Every row gives one point. The ring and each string are closed loops that go straight from each point to the next, and from the last back to the first. Before rounding, they use only three directions, however many columns there are. Count how often each string passes through the ring. Passing back the other way cancels.
In the rows, zero is written as 128.

Ring (7 x 4):
[[126 173 122 131]
 [123 173 119 158]
 [120 146 120 173]
 [124 108 125 146]
 [135  91 119 117]
 [145 105 112  88]
 [136 145 121  94]]
String:
[[132 122 120 124]
 [131 103 131  94]
 [148  97 113  69]
 [148 126 105  91]
 [138 141 112 116]
 [125 145 129 119]
 [118 184 132 138]
 [119 163 129 148]
 [121 144 128 141]
 [108 141 136 181]
 [116 108 131 165]
 [140 106 103 144]]
Times through: 2
String:
[[110 152 136 172]
 [119 144 130 148]
 [128 136 121 135]
 [131 150 105 169]
 [124 173 108 191]
 [119 192 111 199]
 [115 178 130 160]
 [117 190 126 163]
 [122 202 115 167]
 [136 166 102 152]
 [129 189 113 146]
 [119 197 131 128]
 [117 184 140 117]
 [122 158 133 119]
 [133 144 114 131]
 [136 161 108 134]
 [131 178 113 133]
 [118 203 133 128]
 [119 178 133 130]
 [119 161 135 128]
 [127 151 120 137]
 [131 154 111 149]
 [130 144 116 141]
 [132 161 102 172]
 [126 169 105 188]
 [114 176 118 202]
 [111 162 130 179]
 [119 145 128 152]
 [129 137 117 145]
 [133 137 105 161]
 [121 148 113 191]
 [116 152 120 195]]
Times through: 4

Ring:
[[152 139 184 170 108 170]
 [149 141 161 181 103 137]
 [128 140 143 168 101 123]
 [ 98 118 140 135 110 135]
 [105  99 164 128 123 165]
 [122 109 181 137 121 180]]
String, 19 rows:
[[100  59 168 121 142 169]
 [106  69 157 135 136 150]
 [119 122 160 147 111 152]
 [106 132 153 135 106 152]
 [ 88 127 137 125 105 137]
 [ 86 111 125 131 111 120]
 [104  97 136 146 119 122]
 [114 121 151 147 111 142]
 [107 139 151 138 102 148]
 [ 92 131 143 126 105 145]
 [109 136 157 136 105 156]
 [114 132 161 139 107 158]
 [107 138 165 129 105 169]
 [101  97 175 116 126 183]
 [116  63 180 132 142 178]
 [124  88 173 145 129 165]
 [124 123 166 149 112 158]
 [117 134 173 135 108 175]
 [108  98 177 123 125 182]]
Times through: 3

Ring, 8 rows:
[[152 161 128  88 167 118 130  80 140]
 [118 161 134 123 123 117 114  90 143]
 [ 92 141 138 156  86 115 104 111 139]
 [ 77 118 141 173  64 116 102 130 133]
 [ 78  97 145 166  68 122 112 142 125]
 [ 96  96 144 144  93 125 122 137 123]
 [135 114 135 105 144 123 134 114 125]
 [159 145 127  82 175 119 136  88 134]]
String, 22 rows:
[[118 156 139 116 127 123 120  92 141]
 [ 99 176 149 124 109 129 113  84 148]
 [ 97 168 139 142  98 118 105  92 147]
 [ 82 157 141 162  75 116  98 104 145]
 [ 58 143 153 176  49 125  97 118 142]
 [ 80 130 149 155  77 125 110 119 135]
 [109 126 136 137 108 117 116 115 132]
 [108 117 130 149 100 110 111 123 130]
 [107 124 138 137 106 119 117 117 132]
 [ 75 107 152 158  71 129 114 135 128]
 [ 59  82 159 172  50 134 115 155 121]
 [ 85  80 148 154  79 127 122 149 118]
 [ 82  82 161 138  85 141 132 146 118]
 [104 104 152 120 113 135 133 127 124]
 [117 124 139 121 122 123 125 113 130]
 [131 126 128 121 133 113 122 110 131]
 [154 127 119 103 160 109 129 103 129]
 [175 143 121  71 193 115 141  86 132]
 [175 161 126  60 200 121 143  73 137]
 [171 152 114  85 183 107 130  83 136]
 [146 139 120 112 149 107 122  99 134]
 [125 146 135 115 132 119 122  97 137]]
Times through: 0

Ring, 10 rows:
[[145 140 124 153 147 142 132 110 118 120 115]
 [146 149  99 140 144 155 133  95 135 131 124]
 [144 148  74 124 140 163 135  83 156 143 134]
 [136 133  67 114 137 158 136  83 169 149 144]
 [124 120  77 114 133 151 134  91 166 147 155]
 [105 108 106 123 127 140 130 106 144 137 173]
 [ 95 103 136 137 126 130 127 121 119 125 177]
 [ 98 102 156 150 130 122 126 132 103 115 165]
 [114 107 165 163 139 118 128 137  95 108 138]
 [136 124 150 164 147 126 131 128 103 111 114]]
String:
[[132 108 122 143 143 126 134 119 135 125 125]
 [100 121 135 140 127 141 126 115 110 124 175]
 [ 80 117 160 147 120 136 121 125  87 115 197]
 [103 121 141 145 129 137 126 119 105 120 169]
 [ 88 121 165 154 125 134 122 128  81 111 185]
 [102 107 184 169 135 115 124 144  76 101 152]
 [125 101 181 176 147 105 129 150  87  99 114]
 [141 104 156 167 151 109 133 140 111 108  98]
 [140 112 128 151 147 124 134 122 130 121 111]
 [117 130 130 145 135 142 128 112 113 122 153]
 [121 140 150 160 138 141 126 119  90 112 144]
 [136 143 149 166 145 139 129 120  92 110 121]
 [156 140 137 166 154 134 133 119 109 112  93]
 [164 119 118 155 157 124 138 119 140 121  80]
 [145 126 114 146 147 136 134 111 135 126 113]
 [122 140 112 138 134 152 129 101 123 129 153]
 [124 162  99 133 132 171 128  86 121 133 162]
 [133 165  86 129 135 174 130  80 133 138 154]
 [127 163  83 125 132 175 130  78 136 140 163]
 [135 166  66 118 133 180 132  70 150 147 157]
 [151 166  40 108 139 183 136  61 176 156 140]
 [144 155  47 108 137 176 136  67 175 155 145]
 [128 154  55 107 129 178 133  68 165 154 168]
 [133 144  50 104 132 172 135  70 177 156 158]
 [152 125  40 103 142 157 141  76 201 159 126]
 [145 115  69 117 143 143 139  93 180 147 123]
 [137 114 100 133 142 135 135 107 152 134 125]
 [142 104  89 127 144 131 138 106 169 139 118]
 [140 103  97 131 144 128 137 110 162 136 119]
 [130 112 108 134 140 134 134 111 145 132 134]
 [ 98 127 112 126 123 152 127 101 126 134 188]
 [ 77 117 115 119 114 151 124 102 124 136 216]
 [ 67 100 129 121 112 139 123 114 121 133 222]
 [ 85  89 140 133 123 123 126 127 122 126 186]
 [121  88 136 145 140 112 133 132 133 122 131]]
Times through: 4
String (21 x 11):
[[110 125  58  98 123 164 133  77 176 157 186]
 [134 116  46  99 134 155 138  79 197 160 149]
 [152 111  79 125 147 135 140 101 176 142 108]
 [132 123 100 132 139 143 134 103 145 134 136]
 [120 150  76 116 128 172 130  78 147 145 173]
 [138 167  54 111 133 183 133  64 161 152 157]
 [156 160  65 125 144 170 136  76 159 144 122]
 [161 129  96 141 152 139 138 104 152 132  95]
 [135 136 107 139 141 148 132 102 132 130 134]
 [125 167 105 138 133 171 128  87 114 130 160]
 [148 174  99 144 143 170 131  86 120 129 129]
 [168 145  97 147 155 146 138 100 144 129  88]
 [151 124 105 142 149 135 136 109 145 129 106]
 [122 137 108 135 134 152 130 100 129 131 154]
 [120 161  82 121 128 176 129  78 136 142 174]
 [125 145  86 123 132 163 131  86 143 141 160]
 [129 150  54 106 130 176 133  69 169 155 166]
 [147 127  45 104 140 158 140  77 195 158 132]
 [147 111  73 119 144 139 139  96 180 146 118]
 [125 122  99 128 136 144 133 102 146 136 147]
 [109 130  92 119 126 157 130  92 144 141 177]]
Times through: 4

Ring, 9 rows:
[[137 134 122 126 116 136 184 142 170 145 129 123]
 [138 122 113 125 124 122 179 101 172 149  89 130]
 [143 123 110 111 129 112 153  84 161 146  75 135]
 [149 132 106  90 137 107 109  76 131 134  77 141]
 [148 142 106  79 144 116  85  88  99 119 102 143]
 [147 148 109  77 143 124  81 107  90 113 124 141]
 [147 157 118  80 132 134  91 143  98 114 155 133]
 [147 158 127  93 117 139 123 173 129 126 169 124]
 [143 149 128 109 113 140 156 169 153 136 158 121]]
String (27 x 12):
[[161 138 110  70 128  90  82  76 141 140  66 142]
 [160 145 113  69 126  99  80  96 132 135  89 139]
 [156 145 111  71 132 105  80  95 120 129  96 140]
 [159 149 108  60 138 103  55  89 100 121  97 144]
 [147 143 101  72 153 117  66  78  76 109 102 148]
 [135 135 101  97 155 133 108  85  85 111 111 144]
 [145 143 115  95 130 125 121 120 128 129 122 133]
 [153 157 119  72 128 123  82 137 107 120 141 134]
 [157 170 123  59 127 129  58 159  88 110 168 133]
 [147 165 120  75 132 141  82 159  85 107 175 132]
 [138 148 115 100 136 142 123 137 105 116 150 133]
 [136 147 116 105 134 145 133 142 111 118 153 131]
 [138 142 116 107 132 139 140 132 124 125 138 131]
 [147 150 124  96 118 131 129 152 140 132 145 126]
 [156 166 141  91  94 134 135 207 165 141 182 114]
 [143 154 137 117  99 147 178 201 174 143 180 112]
 [129 132 117 133 127 147 189 137 150 135 137 125]
 [134 132 112 118 133 136 160 116 137 131 119 132]
 [148 142 124 104 114 124 148 141 162 143 126 125]
 [147 137 126 115 106 122 172 143 187 154 118 122]
 [133 117 116 141 120 128 211 109 190 155  92 126]
 [130 114 108 138 133 129 197  89 167 146  84 132]
 [131 123 106 123 140 132 165  91 136 132  98 136]
 [138 129 110 112 134 126 150 100 140 135 101 135]
 [140 133 111 107 133 125 141 105 136 133 107 135]
 [153 140 117  90 121 110 120 112 151 141 100 133]
 [159 134 111  79 124  90 100  76 155 146  61 140]]
Times through: 4
String:
[[130 136 118 128 128 149 179 143 142 131 145 126]
 [145 159 134 104 107 146 150 195 148 132 184 117]
 [156 171 138  80 102 137 111 205 139 129 191 117]
 [155 166 131  77 111 131  99 179 128 126 171 124]
 [154 157 125  80 117 123 103 152 132 130 145 128]
 [141 142 113 100 134 132 126 122 119 124 129 134]
 [133 139 107 105 147 142 126 111  95 113 132 138]
 [141 157 111  79 147 142  79 131  67 100 159 139]
 [154 169 120  59 133 132  54 152  76 105 168 135]
 [157 167 123  63 124 126  68 156 101 116 160 132]
 [155 161 123  73 121 125  88 152 116 123 152 130]
 [142 145 115  97 132 133 122 128 117 123 135 133]
 [138 146 115 102 135 142 128 136 108 118 148 132]
 [147 166 130  88 116 145 116 190 119 120 189 122]
 [157 175 143  82  94 139 119 223 151 134 202 113]
 [155 168 145  95  89 139 146 223 173 143 194 110]
 [149 150 130 103 106 130 149 168 165 142 149 120]
 [145 142 120 103 120 127 142 135 149 137 127 128]
 [133 128 113 126 131 136 174 116 148 136 116 130]
 [124 113 111 152 130 140 223 106 175 147 100 127]
 [136 120 118 137 116 126 206 116 194 157  95 124]
 [145 131 120 115 114 119 168 122 179 151 103 126]
 [144 136 117 107 123 123 147 119 152 140 111 130]
 [133 125 109 123 136 132 167 101 143 135 103 134]
 [127 115 108 141 134 134 200  94 162 143  93 132]
 [129 114 115 150 121 133 224 111 193 156  95 125]
 [145 135 128 122 103 125 186 149 196 157 121 119]
 [148 144 126 105 109 125 152 150 169 145 131 123]
 [141 139 117 108 126 131 147 128 142 134 125 130]]
Times through: 5

Ring, 10 rows:
[[147 126  93 123 125 103 164 134 141 118 110 141 146 153]
 [151 136 111 118 136  92 147 138 159 107 113 143 142 151]
 [154 138 132 119 135  94 116 145 172  94 113 138 130 142]
 [149 130 150 126 123 116  82 148 170  89 112 124 113 122]
 [139 123 152 131 117 134  76 143 155  96 116 115 109 108]
 [127 118 146 134 116 149  87 134 136 110 123 111 113  97]
 [113 112 126 136 116 162 117 121 110 130 130 110 124  93]
 [114 106 104 137 110 161 144 118  98 140 125 114 133 104]
 [123 105  89 137 105 150 159 122 101 139 115 120 138 122]
 [137 111  83 132 109 127 168 128 118 131 108 131 143 143]]
String, 30 rows:
[[171 108  82 132  89 103 148 154 153 103  78 138 130 176]
 [157 114 104 131 101 115 128 147 150 104  94 131 125 151]
 [129 134 113 121 143 114 153 123 134 124 131 135 146 126]
 [130 144 114 115 157  99 163 121 142 123 136 143 154 132]
 [135 129 119 124 132 117 136 130 141 116 122 131 136 127]
 [155 124 126 127 114 111 108 148 162  96 103 130 121 140]
 [128 142 128 117 154 109 140 123 145 118 138 136 144 119]
 [128 152 144 113 166 102 127 124 156 111 145 137 142 114]
 [154 132 164 126 122 113  61 155 182  78 110 122 105 120]
 [169 108 161 140  80 133  30 173 183  66  81 109  81 126]
 [154 111 144 137  93 136  67 156 161  87  95 113  99 122]
 [127 130 134 125 135 128 118 128 139 115 130 124 130 110]
 [120 136 143 123 145 129 114 124 139 117 140 123 131 100]
 [131 128 160 130 126 138  74 138 152 100 126 114 111  97]
 [166 101 171 146  69 150   7 175 180  63  79  98  69 113]
 [154 111 146 137  93 136  65 156 162  87  96 113  98 122]
 [133 129 134 126 131 124 113 133 145 110 125 125 128 116]
 [129 142 143 119 151 113 117 128 152 110 137 130 135 111]
 [149 142 154 120 139 101  89 146 178  87 120 131 121 125]
 [179 133 155 124 113  88  63 171 206  62  90 133 104 151]
 [168 122 130 128 106 103  93 159 177  83  91 131 113 150]
 [144 126 119 126 124 114 127 138 149 108 113 131 131 134]
 [132 140 114 117 151 103 157 123 142 122 133 140 150 131]
 [140 145 101 112 156  85 179 124 148 122 129 151 160 150]
 [162 126  85 121 120  87 169 142 154 110  98 148 147 173]
 [161 113  90 130 100 107 147 147 148 108  89 137 133 164]
 [153 111 100 132 100 119 135 144 142 109  95 130 128 149]
 [130 129 103 123 137 115 163 123 129 128 126 136 148 132]
 [125 138  87 116 155 102 200 112 121 141 137 147 168 140]
 [159 115  73 127 107 100 176 140 140 118  92 144 146 172]]
Times through: 5

Ring, 9 rows:
[[118 163 104 137 136  90  73  87 147 131 170 121 101 158]
 [125 165 102 131 115  72  46  68 159 128 177 107  81 158]
 [130 160 109 126 109  83  51  69 158 126 165 101  82 144]
 [134 150 128 124 117 119  86  86 142 123 137 101 100 115]
 [134 140 144 125 135 161 131 111 123 122 110 109 127  91]
 [129 134 150 129 157 194 169 137 109 124  92 123 154  81]
 [122 137 143 133 169 196 178 146 108 128  97 135 163  92]
 [118 144 131 137 170 175 161 139 115 130 114 138 155 111]
 [115 156 114 139 155 126 114 112 132 132 148 132 127 142]]
String (24 x 14):
[[122 147 122 131 150 154 131 122 131 129 125 128 136 119]
 [122 144 142 138 162 163 151 125 109 128 117 128 144 106]
 [121 131 166 141 187 215 209 156  81 127  82 139 178  75]
 [126 131 145 127 167 217 190 156 110 126  81 133 171  78]
 [128 138 133 124 147 181 150 132 128 126 102 123 146  95]
 [127 145 133 130 142 149 125 112 127 126 123 117 127 109]
 [136 138 167 132 140 160 139 103 101 119 106 103 125  78]
 [140 142 146 121 117 141 105  91 130 119 118  95 107  90]
 [138 148 125 118 107 122  80  84 150 121 133  96  97 111]
 [133 151 113 119 114 121  81  91 156 124 139 105 102 123]
 [129 151 126 129 130 125  99  95 136 125 138 111 111 120]
 [135 151 141 130 119 109  84  76 129 121 141  96  94 112]
 [140 147 143 124 109 115  81  74 133 119 134  89  91 102]
 [139 143 132 117 114 143 101  96 143 121 119  99 109  98]
 [128 147 119 124 133 145 112 111 143 126 127 117 123 116]
 [128 144 140 131 144 153 131 112 121 125 119 116 129 103]
 [129 137 159 135 159 180 164 126  99 124 100 120 147  83]
 [126 128 165 134 178 225 209 158  89 125  73 133 178  65]
 [122 133 142 131 176 217 196 162 108 128  84 141 177  85]
 [123 147 119 128 147 156 129 123 136 129 124 127 136 118]
 [122 147 131 135 155 154 137 121 121 128 125 127 137 115]
 [114 143 141 144 183 178 175 143 100 131 114 143 162 110]
 [112 144 128 140 182 183 174 151 112 133 113 148 167 116]
 [115 144 120 134 171 179 162 147 124 132 115 144 160 118]]
Times through: 5

Ring, 10 rows:
[[143 106 126  68 132 132 137 116 152 135 118 116 155 124]
 [156  85 111  77 101 163 156 138 154 136 115 107 141 108]
 [157  85  94 104  72 187 167 155 145 125 118 106 120 103]
 [142 111  90 131  68 188 166 155 131 112 120 109  98 106]
 [122 146  95 150  81 174 157 143 116  99 121 113  83 113]
 [102 179 106 158 106 147 139 122 106  90 124 122  82 129]
 [ 95 191 118 147 136 112 116  98 109  88 132 140 110 154]
 [100 182 124 129 150  97 106  89 118  93 136 148 135 166]
 [112 159 130 101 159  91 104  86 133 107 134 147 159 165]
 [125 136 133  80 155 101 114  94 144 121 127 135 164 150]]
String:
[[159  82  97  95  85 171 155 145 151 126 124 119 142 119]
 [139 114 110 100 103 159 152 134 139 123 117 110 122 113]
 [144 105 114  88 102 165 159 138 144 132 110  99 119 100]
 [131 129 113 107 114 143 140 123 135 116 122 120 127 127]
 [158  81 113  69 111 148 143 129 159 136 123 120 164 125]
 [151  93 122  63 130 128 132 115 158 135 124 125 173 135]
 [132 126 120  94 129 126 129 112 141 119 126 128 148 139]
 [113 158 136  93 153 110 124  98 131 119 118 119 131 133]
 [108 166 136  99 161  97 112  88 129 111 125 132 141 149]
 [121 145 117 112 130 122 123 108 131 107 130 135 139 147]
 [116 154 116 119 139 105 109  97 129  98 140 153 153 168]
 [101 180 120 132 155  84  93  82 120  87 146 166 155 187]
 [117 153 116 120 129 123 124 108 127 104 129 134 130 146]
 [103 175 128 120 141 118 126 102 119 105 121 122 111 134]
 [ 93 192 133 123 165  84 100  79 117  95 134 147 136 167]
 [108 168 128 110 171  68  84  72 131  95 148 172 181 196]
 [127 135 117 102 138 108 112 100 139 108 138 149 165 164]
 [132 125 131  72 164  83  98  84 152 119 139 156 198 176]
 [139 112 138  52 162  97 113  93 158 135 126 134 188 150]
 [155  87 120  61 128 128 131 116 161 135 127 129 180 139]
 [139 114 115  92 116 143 141 124 143 124 121 119 139 125]
 [130 129 121  96 118 149 148 125 136 125 112 103 115 109]
 [165  70 107  72  86 183 170 152 157 144 109  94 132  91]
 [177  50  92  79  68 192 170 161 162 139 119 107 146 102]]
Times through: 2
